Each wall is flat, endless, passes through zero and stands at right angles to its row. A trip goes straight from one point to another. List the walls that it crosses, first one first.
(in the rows, 128 means zero)

Walls:
(1): [ 92 172]
(2): [133 113]
(3): [173 112]
(4): [ 92 147]
(5): [102 136]
(6): [104 100]
Trips:
[102 124] to [  7 153] -> none
[125 151] to [115 154] -> none
[178  80] to [144 120] -> 6
[ 96 144] to [ 79 121] -> none

Walls:
(1): [ 98 121 126  76]
(2): [131  88 154 143]
(3): [117 149 150 138]
(4): [147 129 136 190]
(5): [158 124 249 119]
(6): [225 108 183 159]
Trips:
[115 142  92 114] to [170 111 102 152] -> 1, 4, 6, 2
[118 183  98 187] to [ 68 159 139 161] -> none
[161 122 142 156] to [124  69  55 165] -> 3, 5, 6
[139 117  98 132] to [136  98 160 151] -> 6, 2, 5, 3

Walls:
(1): [128 140  91 177 133 125 106  50 133]
(2): [ 70 153 104  83 155 105 137 129  78]
(3): [149 132  66 154 131 115 117  37  89]
(4): [117 104  89 161 154 156 107 149  50]
(5): [121  85 154 157 129 124 129 113  76]
(6): [222 129 142 174 127 134 169 175 188]
(7): [ 63 176 189 128 135 161 113 154 166]
Trips:
[ 91 216 126 108 124 170 143  93  94] to [ 94  94 118 138 168   7 152 101 130] -> 4, 5, 7
[ 92 164 190 123 149  83  79 188  58] to [123 152  57 122  94 153 117 224 189] -> 5, 6, 2, 4

Walls:
(1): [138 105 130 150 128 111 177 120 111 128 151 128]
(2): [121 135 139 135  68 192 116 138 156  98  85 131]
(3): [108 154 144 194  87 141 112 131 152 169 161 116]
(4): [ 96 184 105 119 127 112 148 122 122 116 176 148]
(5): [ 95 144  50  92  96 133 124 100 153 121 111 123]
Trips:
[ 86 101 123 151 126  75  33 121 100 187  60 115] to [149  85  75 163  49  95 151 211 133 105 188 148] -> 1, 2, 4
[ 52 223 185 209 145  32  92 120 170  92   7 126] to [111 104  92 120 148 148 139 107 139 138 172 108] -> 5, 2, 1
[ 96 134 144 135 176  93 146 158 150 129 119 143] to [ 76 120 118 137  70 128  33  91 230  82 111 153] -> 1, 3, 5, 2, 4
[148 142 115  74 117  81 205 150 175 148 199 117] to [132 137  16 149  94 167 155  93 168 154 135 144] -> 3, 2
[ 95 167 125  89  87 116 107 142  89 140 173 138] to [131 158 133 131 129 102 140  76 156  85 119 191] -> 3, 2, 1

Walls:
(1): [ 85 137 159 195 122 155 174  78  91  84 175  84  96 132 156  94 150  72
  79  92]
(2): [114 190 194  73 124 154 184 156  34 113 114  56 137  73 215 119  58 135
  77 113]
(3): [115  86 151 182  64 130  45 161 117  67  85  59 159 191 117 131 205 117
 144  66]
(4): [130 128 199  97 146 122 172 103 196 115  98 151  94 135 133 160 139  51
 135  89]
Trips:
[ 97  84 144 185 132 163 104 109 245 100 176  89 144 212  74 123  78 141
 116 104] to [125 184 111 139 124  92 157 100 142 155 163 172  75 110  89 123 164 116
 170 127] -> 3
[130  38 153  94  40 217 145 149 128  26 153 114 124 132  68  16 100 155
  93  99] to [166  65 119  96  40  99 110 177 138 106 151 139 151  81 213 175 151 124
 122 163] -> 1
[181 147 100 114 118  90 134 119 122  26 158  85 144 132  97 141 123  77
 198 222] to [197  88  91   9  69 208  74 215  93 163 220 100 155 116 102  73 147 152
 144 106] -> 2
[101 187 114  86 164 182 105 117  93 194 154  46  58 174  80 148  78  95
 121  90] to [154  78 116 124 141 148 163  70 151 100 134 144 139 169 140 183 165 138
 106 170] -> 2
[ 81 155 129 148 129 211 147 162 115 111  93 190 110 132  54 119 117  95
 143 188] to [ 99  96 194 111 181 103 140  78 136 140 173  99 121  69 207 125  91 140
 136  39] -> 1, 2
[156  88  86 143 136 103 103 114  92  59 229  64  81 147 209 174  95  93
  91 167] to [180 144 168 153  86 237 185 135  95  49 122 158  86  97  70  56  83  77
 158 148] -> 3, 4

Walls:
(1): [136 120  65 102 121  65 101 140  95 119 105 144 100 115 146 117 169 182
 178 160  72 118 160  76 138  98 187 119  96 189   7  69]
(2): [146  57 136 172 122 118  41 120  99 166 122 147 129 172 107 102 114  84
 110 110 162 115 108 124  92 181 114 160 166 166 180 106]
(3): [135 100 165 119 126 137  98 174 113 125 150  31 157 116 136 121 165 163
 157 145  73 147 164 137 134 188 109 107 115 174 113 136]
(4): [179  85 134  83  88 161  89 179  27 143 161 135 130 151  71 113 139  90
 170 138 138 186 132 131  44  95 130  76 209  86 177 127]
Trips:
[102 115 149 111 132 115 114 171 148 178  74 117 175 122 115  98 100 105
 106 149 141  48 112 203  49 109 146  81 121 161  40  93] to [158 156 144 174 135 104 100 144 147 133 116 139  83 156 128  49 102 136
 186  94 112 127  90 100 100 135 117 205 171  91 153 102] -> 4, 3, 1
[137  80 122 113 153 214 159 109 142 162 160 112 140 115 172 130 102 155
 122 139 150 186  97  69 134 132 112  97 126 149 121 132] to [140 170  84 107 223 136 139  88 139 162 160  72  91 189 115 123  52 190
 160 208 138 180  58  85  95  57 175 119 129 140  88  81] -> 1, 3

Walls:
(1): [174 127 137 100 122  66 174  72 145 159 110 201 109 137 121 106 100 196
 174  95 163  96  63 161 122 160 137 137 149  51 129 192 164 177 131  95
 138 130 103 162 109 157 116 157  72 155  97 112]
(2): [185 147 134 118  73 125 127 107 183 114 155 109 119 100  96 154 130 137
 111  97 134 182 136 124  72 106 114 143 151 150  86 126 119 152 122  38
 167 103 176 125 167 180 170 118 124 150  66 139]
(3): [ 73 138 102 134  73 145 151  49  49  49  86 193  86  74  94 142 178  65
 117  83 206 148  96 177 138 129 153 138 117 162  97 207 158  88 116 132
 117  95 103 165  87 175 169 139 127  96  84 148]
(4): [146 155 115 110 155 140  82 171 206 125 131 132 153 130 132 151 134 132
 126 167 154  74 151 149 144 159 168 121 169 127 166  83  93 125 153  89
 137 101  94 142  74 107 158  86  33 121 205 175]
(5): [111 161 148 172 115 119 153 107 111  72  96 155  43  96 159 145 107 149
 156 134 153 123  66 127 133 135 185   7 167 147 132 158  85  37 121  92
 126 164 156 136 144 194  68 123  97 131 141  93]
(6): [143 107 157  87  88 130 112 150  94  82 167 144 165  63 155 126 102 131
 168 123 117 140  99 159 185  76 143 147  75  76 142 125 143  89 101 116
 164 139 182 129 143 116 115  77  62 136  67 140]
(7): [141 176  87 125 115 163 106 170 145 108  82  76 102 160  98 175 173 117
 102 168 148 164 115 140 163 127 105 130  73 183 152 116 151 152 145 121
 153  94 115  73  68 190  68 129 188 149 148 116]
(8): [154  56  94 128 153 100  77  93 155 102  63 121 150 101 121 133  90 106
 112 107  96 158 122 148 133 121 111 150  84 114 133 104 140 147 100 163
  74 145 149 120 133  48 158  78 100 176  92 193]
Trips:
[212 162 131  67 126 121 117 152 119 128 156  98 117 158 157 180  75 155
  95  95 180 170 147  76 106  74  95 111  40 136  94 118 102 147 154 126
  99 136  82  67 105  77 166 121  63  92 120 103] to [ 95 100 110 128 104 128 139  46 118 152  84 132 163  87 121 141  80 141
 135  88 153 114 117 138 137 133  85 141 148 126  88 115 194 183 163  92
  75 123 150 170  90 120 101 124 123 162 133 179] -> 1, 7, 3, 4, 6
[114 147 188 104  98 137  67 110 173  97 156  89  90 115 102 143 108 115
 124 178 168 168 115  97 171  57 118 148 131 159 132 102 101 159 142 158
  80 138 130 124 185 177 132  75 122  74 134  73] to [107 157 114 101 130 164  90 110  89 128 130 114 132 140 140 169  94 148
 108 184  67 127 145 181 165  62 141 112  77 228  82 176  66 162 143 153
 172 105  88 116 146 110 101 111  78  69 189  98] -> 4, 2
[131  91 142  98 140  95 146  99 164  83 119 185 134 145 131 164  59 147
 148  64 150 172 158 132 113 128 148 145  87 114 241 159 185 168 168 127
  91 134 135 141 152 114 138 167  67 127  86 124] to [103  95  79  75  89 104 137 150  81 109 147 153 102 148 144 164 149  40
 133  90  83 118  82 174 103 121 102 194 126 105 108 137 114  65 101 212
  68 177 157 145 139 165 148 144 159  56 158 115] -> 2, 1
[104 200  77  75  99 107 135 185 125 114 110 124 128 141 135 115 121 191
  87 101 111 181 139  81 116  83 119 192 104 123 103 102 157  97 151  74
 154 165 119 150  99 134 102 115 129 122 131  91] to [ 66  84 163 101 167 144 123 140 101 122 131 111 129 133 119 147 168 130
  98 185  90 168 150 136 112 108 209 100 135  73 130 113  86 165 140  99
 112 160  84  93 122 114  64  77 149 113 136 110] -> 2, 4, 5, 6
[103 107 110 103 133 125 174  80  95  85 137 141 113 140 130 139 109 180
 122 111 108 152  98  96 162  77 134 114  62 155 159 122 144 156  61 123
 163  79 162 150 145 164 110 178 136 145 137  83] to [157  70 125  84 124 119 140 222 123  89 107 113 124 141 136 113 159 149
 134 168  89  73 107  78  88 109 173  92 111  89 114  93  95 128 160 106
 137 148 130  95 132  71 104  98 206 147 151 177] -> 3, 2, 1, 8, 4, 5
[131  99 164  90 136 102 188 127 104 107 127 114 130  65  61 137 115 156
 153 122 146 101 118 135 128 121 123 134 137 171 154  85 110  88  93 122
 152  99  49 124 117 153  63 185 115 111 116 143] to [133  65 100 144 137 123 178  75 112 202 131 155  93  99 159 190 156 157
 148 113 143  99 166 137  97 146  36 152 142 168 123 178 112 105 168  89
 115 135 142 161  87  85 140  92 158 156 170 100] -> 6, 7, 5

Walls:
(1): [114  82 141  88 109 194 135 148 131 111 160 161 107 123 152 156  51 181
 167  84 164 110 125 107  99  99 111 138 137 136 192 120 108 166 166 168
 154  73 131  63 100 126  67 128 103  94  81 124]
(2): [124  82 155 143 168  96 130 164 105  90 178 133  68 139  80 113 114 118
 158 138 125 132  92 150 114 151 120  82 167 102  96  66 104 173 167 130
 174 129 129 160 120  79 140 115 123 105 133  57]
(3): [177 105 109 143 117 115  86 100 159 101 195 117  29 153 125  99 152 102
 222 143  68 141 174  89 168 122 195 143 136 173  69 126 113 166 116 119
  99 177  94 112 174 104 100 103 146 141 117 127]
(4): [ 97 125 102 105 102 139  77 185 136 177 185 161 105 101 217 118 121  80
 109  95 164 171 149  96 101 139  77 116  99 133  75 152 161 171 154 161
 159 122  63 137  83  78 172 112  96 110 115 138]
(5): [202 114 202 118 169  78 108  95 204 170 122 100 168 152 153 171  87 130
 124 161 130 148 183 178 129  97 130 196 130  45 144 120  83  91 114 117
 104 214 130  56 118 129 167 109 120 121  82 110]
(6): [151 112  80 153 104 187 131 153 122  75 176 154  89 147 118  78  67  68
 101  98 130 118 124 102 130 111  74 152 165 139  59  67  80 196 128 130
 134 120 184 131 194 170  86 130 101  97 118 105]
Trips:
[ 85 150 173 148 147 134  94 103  50 141 123 161 197 186 126  99 155 172
 140 220  94  69  80 176 169 149 126 155  80 114 116 138 134 118 145 142
  78 135 111  81  90 148 109  86 134 126 188 115] to [123 194 172 129 157 133 166 140 207 150 150 112  96 110 127 152  75  83
 116  39 115 104  85 210 176 121 149 115 110  63 147 132  95  57 113 147
 185 149 132 170 185 117 160 104  89 114 108  46] -> 2, 6
[126 109  77  30 172 111 141 159 158 110  88 135 150 108 111 195   7 161
 160 184 100 162 191  92  90 128 101  79  79  88 143 126 135  92  80 130
 137  99 148 122 126 185 119 150 154 184 150 167] to [169 120 133 210 192 172 178 211 134  69  87 165 209 113 131 156 140 143
 128 131  86 123 133 168 103  76  58 124 149 130  91 127 110  85 135 100
 124  48 156 149 107 178 103 198 123  90 144 110] -> 6, 5, 2
[ 74 133  66  91 103 127 105 113 118 116 184 139 154 115 148 120  91 112
 155 122 226 121 156 149 116  59  93 117  82 174 134 154  47 104  75  89
  95 143  58 140 128 136 131  86 148 174 123 110] to [176 156  99 125  94  91  89  93 127 123 177  88 120 185 116 122 118  80
 134 136  80 123 140 163  71 104  70 153 102 115 127 154 170  98 118  87
 120  64 109 139 130 132 125  81 171 118 102 133] -> 5, 1

Walls:
(1): [208 169 133  90 126 139 156 178 118 108  80 182 140 151 104 131  90 199
 156 113  70  99 159 126 178 159 112  69 212 170 202  83 156 138 130 157
  31 186  59 106 118 183 144 145 114 180 134 121]
(2): [137 156 151 114 141 142 222 230 111  97 168 217 133  47 119  66 146  98
 144 115 152 155 177 128 203 140 100 144 168 200 128 141 202 141 107 168
  35  93  91 110 175 109 141 203 100 119  64 132]
(3): [103  87 124  51 100 150 154  98 138 109  99 130 134 160 213 166 108  88
 156 159 124 141 125  77 120  78 106  91 141 132  75 115 118 136  88 101
 152 138  95 104 122 175  95 182 172 152 117 127]
(4): [ 79 148 100  70 163 156 167 112 157 101 188 197 142 131 150 193 150 160
 161 150 167  78 182 122 134 147 161 182 134 115 101 118 126  88  84  88
  65 176 106 168 176  37 126 176 143 120  84 127]
(5): [162 106 167 102 148 147 124  62 128 100 107 103  71 139  93 155 166  89
  43 105  95 105 113  86 185  23 157  96  29 167 202 153 167 128 157 116
 157 129 131  82 107  95 141  86 164  87 208 128]
(6): [143  98 163 134 152  96 120 134 213  37  73 160 111 175 153 189 150  70
 172  44 153 196  81 137 161 116 112  91 120 126  92 181 138 151 150 122
  68 103 131 130 144 111 113 108 113 142 181 165]
(7): [124 136 136 123 166 141  69 172 102 106 126 213 103 150  83  52 121 179
 139  18 134 174 120 172 152 104 167 117 167 114  87  64 173 157 192 141
  49 165  98 137  94 127 113 203 118 169  99 118]
(8): [155 120  99 149 197 170 194 117 178  78 150 133 109  79 207 101 180 102
  62 112 108  68 164 134  91 142 184 137 195  98 144  96 159 148 128 113
 132  85 107 176 110 123  90 100 136 113 131 129]
(9): [106  71  98 166 100 115  77 158  55 124 123 133 126  91 154 137 184  68
  39  97  87 133 146  94  90 150  79 102  67  89 138 154 140 116 150 154
 130 112 178 177  84 165 136 117  90 115 127 140]
(10): [182 165 104 114 163  88 118 120 135 153 196 169  66 124  88  61 127 117
 138 115  99 123 136  82 144 154 122  69 147  69 137 149 114  63  84  88
 151 133  62  85 141 127 143 157 106 172 171 108]
(11): [121  86 167 111  82 107 106 121 134  44 126 160  63  92  74 187 179 161
 156 176 178 159  70 142 127 155 104 132 193 149 135  85  92 120  96  81
 147 156  86  70 147 163 159 145  82 111  99 130]
Trips:
[143 150 127 135 157 121 149 181  99  95 185 136 149 108  74 136  45 153
 112  52 154 150 148 122 196 127 159 128 165 162 138 101 136 167 101  74
 169 107 128 102 130 126  97 128 194  71  71 112] to [173 154 127 100 125 183 124  67 105  99 225 136 103 147 230 150 125 121
 240  88  99  22 111 154  36 116 145 123 141 126 167 176  94  80 130 203
 153 172 162 104 149 112 151  81 138 104  95 122] -> 11, 7, 2, 3, 1
[137 110 201 137 172 141 158 162 132 181 169  13 111 166  95 108 144 144
 127  44  81 162 101 133 155 141 111 114 135 119 158  86 112  79 157 133
 141 152 132 146 124 208  88 123 112 102 182 151] to [174 166 122 153  81 179 103 113 144 192  92 106 111 121 196 145 142 138
  72 165 124 142  82 145  96 121 106  88 110 178 109 122 205 109 157 173
  87  84  61 151  77 104 125  62 198 135  89 159] -> 8, 10, 6, 7, 3
